Every row gives one point. The points of each table are mixes of a few directions, plus a little noise. How many directions does each table use, and how many do they share? Where both have some left over, give the other angles between the two spaces (their principal angles), to ten degrees, smallest first.

First (4 x 2)
[[ 52 -27]
 [ -2   1]
 [-26  13]
 [-25  12]]
Second (5 x 2)
[[ 30 -15]
 [ -2   1]
 [-60  30]
 [ 22 -11]
 [ 11  -5]]
Directions: first 1, second 1, shared 1

First (6 x 6)
[[ -6 -22   7 -22 -11  23]
 [-14 -51  16 -50 -24  54]
 [  6  21  -7  20  10 -22]
 [  9  35 -11  34  17 -37]
 [ 12  46 -15  46  22 -48]
 [ -8 -29   9 -28 -14  30]]
Second (6 x 6)
[[-19  44 -22  45  -2 -34]
 [ 21 -47  23 -48   3  36]
 [ 13 -30  15 -30   2  22]
 [ 15 -35  17 -35   2  27]
 [-10  22 -11  23  -1 -17]
 [-20  45 -22  45  -2 -34]]
Directions: first 1, second 1, shared 0; angles 30

First (8 x 9)
[[-21  -4   2  23   7  -2  25  -2 -15]
 [ -5  -1   1   6   2  -1   7  -1  -4]
 [-30  -5   3  33  10  -3  36  -3 -22]
 [ 50   8  -6 -55 -16   4 -60   5  36]
 [ 18   3  -2 -20  -6   2 -22   2  13]
 [ -1   0   0   1   0   0   1   0  -1]
 [ -5  -1   0   5   2  -1   6   0  -3]
 [ -6  -1   0   6   2  -1   7   0  -4]]
Second (10 x 9)
[[-18   2   2   7   8   0  23   4 -21]
 [  7  -1  -1  -1  -3   0  -9  -2   9]
 [ 21   1  -2 -18  -7   1 -25   0  18]
 [ -4  13   1 -32   6   4   8  16 -25]
 [-19 -15   2  52   2  -5  20 -16   6]
 [ -4  -3   0  11   0  -1   5  -3   1]
 [ 14 -13  -2  25 -10  -3 -20 -16  34]
 [ 12  -1  -1  -7  -5   0 -15  -2  14]
 [ 27   9  -3 -40  -7   3 -31   8  13]
 [-35   8   4   1  16   1  45  13 -48]]
Directions: first 1, second 2, shared 1

First (11 x 14)
[[  1  -8   9   9  17   9   6 -11  10   1   0  -8  -3  -3]
 [ 15 -11  -2   1 -13   1  17 -26  12  -5 -14  37 -15  14]
 [ 26   7 -29  14   2   1  -4 -22   8 -16   0   0  -3  13]
 [ 16 -12 -24   3  -2 -15  12 -32 -18  -9 -11  60 -12  25]
 [ -3   0  -3  11   9  12   3 -13   4   2  -2   0  -6   7]
 [-24  18   8   5 -18   3 -10  -3  19  20   5 -20  12  -3]
 [-16  19  -4   5  -4  19 -13  16   1   9   6 -30   1   1]
 [  6  -1 -27   8  14 -11  -4 -16 -25  -8   3  23   2  16]
 [  3  -9  24 -30 -12  -4   3  51  -9  -7  -3 -11  -2 -22]
 [ -6   7  15   2  -3 -12 -10   1  21   9  11 -33  21 -19]
 [-18 -12  33 -26  10  -5  -1  54 -22   3   4 -18   6 -27]]
Second (8 x 14)
[[ -1  34  -1  34  11   9  12 -11  30  -2  24   0  24   3]
 [ 18  10  -7  13  24  25  25 -47  39 -31  12  -6  14  -5]
 [ -4  11  -3   4   5  -1  -4   2  -2   2   7   2   0  11]
 [-10  -9  -8 -28   2 -12 -22  16 -38   7 -10   5 -29  25]
 [ -1 -26  -1 -29  -6  -8 -12   9 -27   1 -19   1 -22   2]
 [ -7  10   3  10  -6  -6  -3  13  -1  12   5   2   6   1]
 [ -1 -23  21   6 -34 -11   4  27   2  21 -16  -4  15 -40]
 [  4  -7  -3 -10   5   3   0  -9  -3  -8  -4  -1  -7   2]]
Directions: first 6, second 3, shared 0; angles 30, 40, 50

First (8 x 20)
[[ 38  18  29  16  21 -18  -7 -13   2   8  -1  15  46  -5  -4  24  26  -9
    2 -17]
 [ -3 -21   7  15   1  -5   3   4 -11  -4  10   5   5  -3 -14  -5   6   2
   16  -3]
 [ -4  -3 -11   7  -5  14  13   7  16  -9  10  -4  -8   0   9 -26 -22  -3
  -12   8]
 [-26  19 -24 -34 -24   8 -12  -5   8  -4 -17 -19 -30   6  29   7 -25   4
  -29  11]
 [-36 -42  -6  11 -26  -6  -6   1 -17 -20  13  -7 -16  -3  -1  -5 -13  13
    3   6]
 [-36  -4 -39  -2 -41   6  -5   9  -3 -22  11  -9 -23   4   7 -16 -40  -2
   -7   9]
 [ 37  17  17   8  31 -13   4   4 -17  24  -2  22  31   2 -40  17  41 -10
   43 -18]
 [ 30  19  28 -21  42  13  12  -7  22  27 -24  -4  -3   0  14   5  26   4
  -16   3]]
Second (9 x 20)
[[  5   4  26 -20  17   7  -2 -10  -5  20 -14   2   8   5   6  18  23   0
    2  -2]
 [  2 -37 -11  35   5 -16  12  21 -16 -10  19   7 -13  -9 -45 -23   8   9
   41  -2]
 [ 11 -36  37  15  35  38  39   3  30   5  14  -1   1  -2  20 -48  -2   1
  -20  15]
 [-12 -35  22  22  -8  -5  -4 -11  -4 -15  15   1  16  -6  13  -1  -4   6
  -14   0]
 [-13  24 -43   6 -39 -17 -18   3   4 -24   5  -6  -6  -2   5   4 -35  -6
  -14  -2]
 [ -6  16 -37   6 -24 -16 -11   8  -4 -15   3  -2  -9  -2 -12   1 -18  -2
    6  -3]
 [ -5  25 -20 -11 -18 -12 -16  -3  -5  -3  -8  -2  -1   2   1  18  -8  -4
   -3  -4]
 [  1  46 -34 -25 -14 -10 -16   3  -5   6 -18  -3 -10   5  -8  21  -5  -7
    6  -4]
 [ 16  -8  60 -27  46  29  15 -15   4  37 -18   4  14   7  18   9  41   2
   -4   3]]
Directions: first 5, second 4, shared 3; angles 30

First (10 x 32)
[[ 33   4   5 -23  14  22  -9   7  -6  25  33   0   2  -3  41  12  19   0
    2 -17  12  17  13  12 -15 -16  11   0 -19  -8  29  25]
 [-14 -11 -12  -4   2   1   6 -39   2 -17  16 -25   2 -20 -59  -6 -24   9
  -12   2  12  17  13  -1  -5   3 -52  -5  34  47 -60  37]
 [ -1  -3  -3  -4   2   3   1 -12   0  -3   9  -8   1  -7 -15  -1  -6   3
   -4  -1   5   7   6   1  -3  -1 -16  -2   9  14 -16  15]
 [ -1   7   7  11  -6  -8  -1  27   0   5 -24  19  -2  16  31   1  11  -7
    8   4 -13 -19 -14  -4   9   3  35   4 -19 -33  35 -36]
 [-20   1   1  20 -12 -18   4  11   4 -12 -33  11  -3  11  -6  -6  -5  -4
    3  12 -14 -21 -16  -9  14  11  14   2  -1 -15   4 -36]
 [-20   3   4  23 -13 -20   4  19   4 -10 -40  17  -3  16   3  -6  -1  -6
    6  13 -18 -26 -20 -10  16  12  25   3  -6 -24  14 -47]
 [ 40   2   2 -32  19  30  -9  -4  -8  27  51  -9   4 -11  34  14  18   4
   -1 -22  20  29  22  16 -21 -20  -3  -2 -13   6  18  47]
 [ 11   0   0 -10   6   9  -2  -4  -2   7  16  -4   1  -5   6   3   3   2
   -1  -6   7  10   7   5  -7  -6  -5  -1  -1   5   1  16]
 [-29  -3  -3  21 -12 -20   7  -3   6 -20 -31   2  -2   5 -31 -10 -15  -1
   -1  15 -12 -17 -13 -11  13  14  -5   0  14   3 -20 -26]
 [  0  -1  -1  -2   1   1   0  -4   0   0   3  -3   0  -2  -4   0  -1   1
   -1  -1   2   3   2   1  -1  -1  -5  -1   3   4  -5   5]]
Second (10 x 32)
[[-20  -1 -10  29 -21  -2   3  -5  23 -31  -9  -2   6  19 -40 -23 -23  21
  -11 -18  -9 -17  -6   7  17   8 -36 -10  17  22 -42   0]
 [  0 -15   8 -18  -2   9  -6 -15   0  12  17 -23  -7 -15  -6   7   9  -9
  -26  11  24  15   8  -2 -23  23 -18  -9   4   9 -15  23]
 [ -2  14  -8  19   0  -8   5  13   2 -13 -16  20   7  15   2  -8 -10  11
   22 -11 -23 -15  -7   2  22 -20  12   7  -2  -6  10 -21]
 [-14  -9  -2   9 -15   4  -1 -12  15 -15   3 -14   1   4 -30 -12 -10   9
  -22  -6   7  -3   0   4  -1  18 -34 -12  14  19 -37  13]
 [  6 -27  17 -41   3  17 -11 -27  -7  31  33 -41 -14 -33   1  19  24 -23
  -44  25  47  32  15  -5 -47  39 -21 -14   2   9 -16  42]
 [  9  25  -8  16  12 -13   8  27 -10  -5 -23  38   8  16  27   0  -5   6
   47  -9 -35 -17  -9  -1  29 -41  45  20 -14 -24  44 -38]
 [  4  12  -4   8   5  -6   4  13  -5  -2 -11  17   4   7  13   0  -2   3
   22  -4 -16  -8  -4   0  13 -19  21   9  -6 -11  20 -17]
 [  3   7  -2   4   3  -4   2   7  -3  -1  -6  10   2   4   8   0  -1   1
   12  -2  -9  -4  -2   0   7 -11  12   5  -4  -7  12 -10]
 [  6   1   2  -7   6   0  -1   3  -7   8   1   2  -1  -4  12   7   6  -5
    5   4   1   4   1  -2  -3  -4  12   4  -5  -7  14  -2]
 [  8  -5   7 -18   7   4  -3  -4  -9  16  10  -8  -5 -13  13  12  12 -11
   -6  11  13  12   5  -3 -15   6   7   0  -5  -5  10   9]]
Directions: first 2, second 2, shared 0; angles 30, 50
